Each row is a point. To make a cloud, some directions were put in groups of two or more. Within a group, all points are equally far from the middle, so they leave a hole (a ring in 2 directions, a hollow ball in 3). The other directions are filled evenly. Then the cloud was stretched, turned, moved and blurred a little. Count the holes, and give their numbers of directions, smallest first.

Cloud (15 x 2):
[[0.09, 0.57],
[0.31, -0.46],
[-0.51, 0.22],
[0.43, -0.45],
[-0.30, -0.23],
[0.25, 0.58],
[-0.76, 0.21],
[-0.47, 0.64],
[0.15, 0.58],
[-0.21, 0.08],
[-0.12, 0.76],
[-0.18, 0.60],
[0.48, -0.02],
[0.03, -0.26],
[-0.60, 0.28]]
Holes: 0

Cloud (22 x 3):
[[-0.12, 0.56, -0.24],
[-0.75, -0.21, -0.50],
[0.20, 0.57, -0.34],
[0.27, -0.14, -0.50],
[0.12, 0.65, 0.03],
[-0.78, -0.39, -0.19],
[-0.23, 0.17, -0.62],
[0.33, -0.29, -0.35],
[0.93, 0.52, 0.25],
[0.28, -0.38, 0.29],
[-0.66, 0.25, -0.18],
[0.20, -0.33, 0.40],
[0.07, -0.29, -0.50],
[0.11, 0.27, 0.52],
[0.37, -0.40, -0.14],
[-0.38, 0.40, 0.11],
[-0.86, -0.16, -0.32],
[0.74, 0.58, -0.11],
[-0.58, 0.20, -0.50],
[0.04, 0.29, 0.48],
[0.01, -0.07, -0.61],
[-0.86, -0.12, -0.18]]
Holes: 1 (3)

Cloud (22 x 3):
[[0.29, -0.32, 0.05],
[-0.43, 0.47, 0.37],
[0.25, 0.12, 0.24],
[0.48, 0.21, -0.54],
[-0.13, 0.40, -0.41],
[-0.35, 0.16, 0.57],
[0.47, -0.20, -0.55],
[1.10, -0.28, 0.34],
[-0.20, 0.28, -0.19],
[0.46, -0.28, -0.37],
[0.17, -0.22, -0.45],
[0.28, -0.03, -0.46],
[0.50, 0.48, 0.59],
[-0.68, -0.40, 0.37],
[-0.13, 0.59, -0.21],
[-0.21, 0.35, 0.01],
[-0.25, -0.55, 0.00],
[-0.78, 0.22, -0.19],
[0.54, -0.43, -0.29],
[-0.41, 0.36, 0.70],
[-0.78, -0.06, -0.07],
[0.68, 0.56, 0.54]]
Holes: 0

Cloud (30 x 4):
[[0.78, 0.25, 0.78, -0.05],
[-0.03, -0.19, 0.15, 0.57],
[0.35, -0.12, 0.24, -0.57],
[0.01, 0.28, 0.55, -0.43],
[-0.02, -0.19, 0.84, -0.53],
[-0.04, 0.24, 0.27, 0.86],
[-0.49, -0.45, -0.16, 0.18],
[-0.21, 0.27, 0.25, 0.71],
[-0.46, -0.40, 0.44, -0.88],
[0.33, 0.40, 0.09, 0.59],
[0.48, -0.17, 0.31, 0.38],
[0.09, -0.04, 0.60, -0.71],
[-0.52, -0.21, 0.47, 0.04],
[-0.15, -0.31, 0.80, -0.41],
[0.31, -0.23, -0.14, -0.15],
[0.70, 0.22, 0.87, -0.17],
[0.17, 0.64, 0.36, 0.41],
[-0.39, -0.12, 0.37, -0.84],
[-0.24, -0.04, 0.82, -0.37],
[0.02, 0.21, -0.21, -0.10],
[0.32, -0.41, 0.36, 0.04],
[-0.39, 0.05, 0.66, 0.23],
[-0.04, -0.28, 0.02, 0.45],
[0.11, 0.30, 0.29, -0.37],
[-0.57, -0.03, 0.03, 0.29],
[-0.61, 0.05, 0.12, 0.16],
[-0.12, -0.24, 0.69, -0.71],
[-0.35, -0.46, 0.41, 0.04],
[-0.79, -0.38, 0.24, -0.60],
[0.62, -0.01, 0.49, 0.65]]
Holes: 1 (3)

Cloud (49 x 6):
[[0.01, -0.52, -0.79, 0.41, -0.41, -0.88],
[0.09, -0.02, 0.72, 0.47, 0.24, 0.68],
[-0.56, -0.21, -0.06, 0.58, 0.43, 0.59],
[-0.02, -0.43, -0.43, 0.59, -0.48, -0.50],
[0.77, -0.06, -0.31, 0.26, -0.28, -0.23],
[-0.49, 0.18, 0.28, 0.66, 0.19, -0.50],
[0.06, -0.58, -0.69, 0.64, -0.43, 0.06],
[0.43, 0.05, -0.85, -0.18, 0.18, 0.11],
[-0.63, -0.75, 0.17, 0.25, 0.23, -0.10],
[-0.49, -0.31, -0.19, -0.70, 0.20, -0.38],
[0.45, -0.03, 0.23, 0.71, -0.02, 0.06],
[-0.60, -0.92, 0.04, 0.07, -0.27, -0.41],
[-0.31, -0.22, -0.10, 0.74, -0.36, 0.62],
[0.15, -0.46, -0.21, -0.23, 0.61, -0.18],
[0.25, -0.93, -0.36, -0.53, 0.24, 0.24],
[0.00, -0.29, -0.55, -0.18, -0.43, 0.45],
[-0.24, -0.08, -0.09, 0.81, -0.19, -0.25],
[0.52, 0.00, -0.55, -0.43, 0.15, -0.04],
[-0.59, 0.20, -0.15, -0.46, 0.21, -0.33],
[-0.01, -0.45, -0.37, -0.52, 0.42, -0.69],
[0.03, -0.03, -0.74, -0.01, -0.15, -0.58],
[-0.28, -0.72, -0.07, 0.69, 0.15, 0.42],
[-0.23, -0.71, -0.69, -0.53, -0.14, -0.12],
[0.55, -0.68, 0.02, -0.19, -0.30, -0.24],
[-0.17, -0.31, 0.47, -0.58, 0.20, 0.33],
[-0.19, -0.27, -0.07, -0.12, -0.46, 0.49],
[0.36, -0.68, 0.20, 0.32, 0.35, 0.57],
[-0.04, -0.75, 0.32, -0.37, -0.19, -0.28],
[0.03, -0.12, 0.15, 0.92, -0.01, 0.25],
[0.18, -0.85, 0.27, 0.01, -0.36, -0.54],
[0.42, -0.12, -0.32, 0.16, 0.63, 0.28],
[-0.12, -0.07, -0.43, 0.52, 0.43, 0.34],
[-0.05, -0.08, -0.72, -0.28, 0.36, 0.16],
[-0.22, -0.61, -0.25, -0.59, 0.36, 0.33],
[0.52, -0.35, -0.09, 0.56, -0.35, 0.33],
[-0.38, 0.26, -0.31, -0.19, -0.10, -0.49],
[-0.38, -0.42, 0.73, 0.66, -0.07, -0.46],
[-0.05, 0.26, -0.44, 0.02, 0.19, -0.25],
[0.79, -0.32, 0.11, -0.14, -0.17, -0.55],
[0.78, 0.02, -0.19, -0.20, 0.16, -0.68],
[-0.86, -0.08, -0.31, -0.12, 0.17, -0.08],
[0.46, 0.20, 0.42, -0.05, 0.06, -0.38],
[0.28, -0.45, 0.07, -0.34, 0.52, 0.36],
[-0.31, -0.45, 0.35, 0.45, 0.38, -0.59],
[-0.38, -0.15, 0.16, -0.60, 0.49, 0.93],
[-0.27, -0.14, -0.56, 0.15, -0.24, -1.03],
[-0.24, -0.77, -0.59, -0.15, -0.39, 0.32],
[-0.89, -0.45, 0.47, -0.07, 0.44, 0.25],
[0.00, -0.05, 0.38, 0.82, 0.12, -0.18]]
Holes: 1 (4)

Cloud (46 x 6):
[[-0.12, -0.06, -0.64, -0.87, -0.57, 0.14],
[-0.30, 0.14, 0.04, 0.11, -0.22, 0.36],
[-0.14, -0.03, -0.38, 0.36, -0.22, -0.82],
[0.37, 0.33, 0.23, 0.59, -0.55, 0.48],
[0.03, -0.39, -0.02, -0.77, 0.45, -0.09],
[-0.39, 0.26, -0.53, 0.08, -0.09, -0.68],
[-0.08, 0.42, -0.86, 0.26, -0.54, 0.13],
[-0.09, -0.01, -0.58, -0.75, -0.38, 0.32],
[-0.53, -0.15, -0.73, -0.68, -0.37, 0.06],
[-0.52, 0.10, -0.17, -0.22, 0.07, 0.03],
[0.36, 0.09, -0.05, -0.57, -0.47, 0.96],
[0.66, 0.32, 0.24, 0.60, -0.25, -0.22],
[0.08, -0.29, -0.33, -0.91, -0.18, 0.53],
[0.72, 0.37, -0.41, -0.05, -0.35, 0.40],
[0.37, 0.43, 0.46, 0.70, -0.45, -0.18],
[0.70, 0.79, -0.13, 0.30, -0.35, 0.06],
[-0.12, -0.17, -0.14, 0.52, -0.55, 0.02],
[0.13, -0.13, 0.08, 0.33, -0.29, 0.52],
[0.34, 0.38, -0.03, -0.40, -0.38, 1.01],
[-0.01, 0.24, -0.54, -0.03, 0.09, 0.14],
[0.43, 0.64, -0.07, 0.40, 0.10, -0.23],
[0.41, 0.39, -0.56, 0.27, -0.70, 0.17],
[0.26, 0.24, -0.07, 0.76, -0.44, -0.02],
[0.60, -0.07, 0.30, -0.08, -0.05, 1.13],
[-0.45, -0.47, -0.37, 0.56, -0.40, -0.12],
[0.16, -0.23, -0.89, -0.22, -0.41, 0.26],
[0.24, 0.19, 0.36, 1.14, 0.54, -0.21],
[0.71, 0.33, 0.03, 0.02, 0.64, 0.26],
[0.34, 0.01, -0.57, -0.39, -0.03, 0.40],
[0.42, 0.70, 0.19, -0.37, -0.01, -0.26],
[0.05, 0.05, 0.27, 0.85, 0.16, 0.33],
[-0.11, -0.45, 0.17, 0.57, 0.06, -0.56],
[-0.08, 0.62, -0.01, -0.23, -0.08, 0.01],
[0.27, 0.14, -0.26, -0.70, -0.11, 0.54],
[-0.03, 0.19, 0.28, -0.13, 0.85, 0.05],
[0.38, 0.04, -0.55, -0.47, -0.08, 0.46],
[0.07, 0.31, 0.37, -0.10, 0.07, 0.25],
[0.04, 0.11, 0.35, 0.46, -0.39, -0.24],
[-0.10, -0.76, -0.24, 0.26, -0.23, 0.13],
[0.76, -0.21, 0.32, 0.54, 0.24, 0.20],
[-0.45, -0.32, -0.43, -0.59, -0.44, 0.33],
[0.62, 0.47, -0.14, -0.56, -0.16, 0.48],
[-0.34, -0.71, -0.48, -0.35, -0.60, 0.65],
[0.21, 0.13, -0.12, 0.62, 0.54, -0.22],
[0.44, -0.01, -0.63, -0.04, -1.02, 0.02],
[-0.32, -0.02, -0.48, -0.40, -0.88, 0.72]]
Holes: 1 (2)
